Each point is reached from the start by the listed moves, each made once or not at all, plus a little noise. Is the number of moves made odd or even? Then give how often each move was made.

Moves:
(1): [0.44, 0.06, -0.27, 0.23, 0.03, -0.16]
(2): [0.17, 0.56, -0.11, 0.05, -0.07, 0.00]
(3): [0.05, 0.15, 0.57, 0.11, -0.01, -0.07]
Start: [0.04, -0.09, -0.11, 0.07, 0.08, -0.18]
Points:
[0.45, 0.00, -0.35, 0.32, 0.13, -0.35] => odd (1, 0, 0)
[0.27, 0.47, -0.24, 0.15, 0.02, -0.17] => odd (0, 1, 0)
[0.53, 0.14, 0.17, 0.41, 0.03, -0.38] => even (1, 0, 1)
[0.74, 0.66, 0.02, 0.47, -0.02, -0.43] => odd (1, 1, 1)

Moves:
(1): [0.21, -0.33, -0.10, -0.10, -0.04, -0.01, 0.02, -0.01, 0.08, -0.11, -0.22, -0.04]
(2): [0.21, 0.16, -0.09, -0.09, 0.00, 0.05, 0.17, 0.21, 0.09, 0.04, -0.02, -0.02]
(3): [-0.07, 0.11, 0.35, 0.15, 0.08, -0.10, -0.17, 0.20, 0.03, 0.13, -0.08, -0.33]
(4): [0.03, 0.08, -0.01, 0.52, 0.13, -0.02, -0.08, 0.03, -0.12, -0.03, -0.06, 0.25]
(5): [0.11, -0.23, 0.00, -0.17, 0.26, 0.21, 0.14, -0.06, -0.12, -0.04, 0.09, 0.16]
(6): [-0.23, -0.08, 0.05, -0.04, -0.14, 0.16, 0.22, 0.21, 0.06, 0.18, -0.17, -0.17]
(7): [0.06, -0.08, 0.01, 0.13, -0.04, 0.11, 0.11, -0.15, 0.15, 0.00, 0.17, 0.02]
(8): [-0.08, -0.06, 0.02, -0.05, 0.23, -0.36, 0.15, 0.19, 0.14, 0.13, -0.08, 0.01]
(9): [-0.11, 0.10, -0.03, -0.12, 0.07, 0.06, -0.14, -0.05, 0.26, -0.09, -0.23, -0.12]
(10): [0.02, -0.07, 0.00, -0.03, -0.03, 0.12, -0.03, -0.08, -0.03, 0.41, -0.02, 0.06]
(11): [0.10, -0.21, -0.14, 0.11, -0.03, 0.21, -0.40, 0.24, 0.14, -0.09, 0.22, 0.05]
(12): [-0.14, -0.06, 0.36, -0.22, -0.18, -0.04, 0.03, 0.11, -0.01, 0.18, -0.16, 0.39]
Start: [0.07, -0.22, -0.05, -0.04, 0.19, 0.15, 0.07, -0.01, -0.30, 0.12, -0.04, -0.08]
Points:
[-0.02, -0.53, 0.49, 0.15, 0.57, 0.56, 0.08, 0.82, 0.31, 0.94, -0.38, 0.21] => odd (0, 1, 1, 1, 1, 1, 1, 1, 1, 1, 1, 1)
[0.21, -0.63, 0.52, 0.01, 0.28, 0.55, 0.34, 0.58, -0.30, 0.88, -0.67, 0.23] => even (1, 1, 1, 1, 1, 1, 0, 0, 0, 1, 0, 1)
[0.13, -0.25, 0.29, 0.46, 0.66, 0.23, -0.05, 0.15, -0.52, 0.17, -0.08, -0.01] => odd (0, 0, 1, 1, 1, 0, 0, 0, 0, 0, 0, 0)
[0.21, -0.65, 0.18, -0.32, 0.61, 0.14, 0.60, 0.74, 0.00, 0.47, -0.51, -0.48] => even (1, 1, 1, 0, 1, 1, 0, 1, 0, 0, 0, 0)
[-0.20, -0.04, 0.61, 0.28, 0.24, 0.17, -0.32, 0.19, -0.15, 0.74, -0.58, 0.18] => odd (0, 0, 1, 1, 0, 0, 0, 0, 1, 1, 0, 1)
[0.27, -0.77, -0.19, -0.16, 0.44, 0.64, 0.43, 0.52, 0.12, 0.76, 0.15, 0.02] => odd (0, 1, 0, 0, 1, 1, 1, 1, 0, 1, 1, 0)
[-0.01, -0.59, 0.18, 0.53, 0.51, 0.88, -0.29, 0.31, 0.08, 0.60, -0.13, -0.17] => even (0, 0, 1, 1, 1, 1, 1, 0, 1, 1, 1, 0)
[0.35, -0.84, -0.30, -0.10, 0.19, 0.34, 0.34, 0.67, 0.39, 0.27, -0.15, -0.24] => even (1, 1, 0, 0, 0, 1, 1, 1, 0, 0, 1, 0)
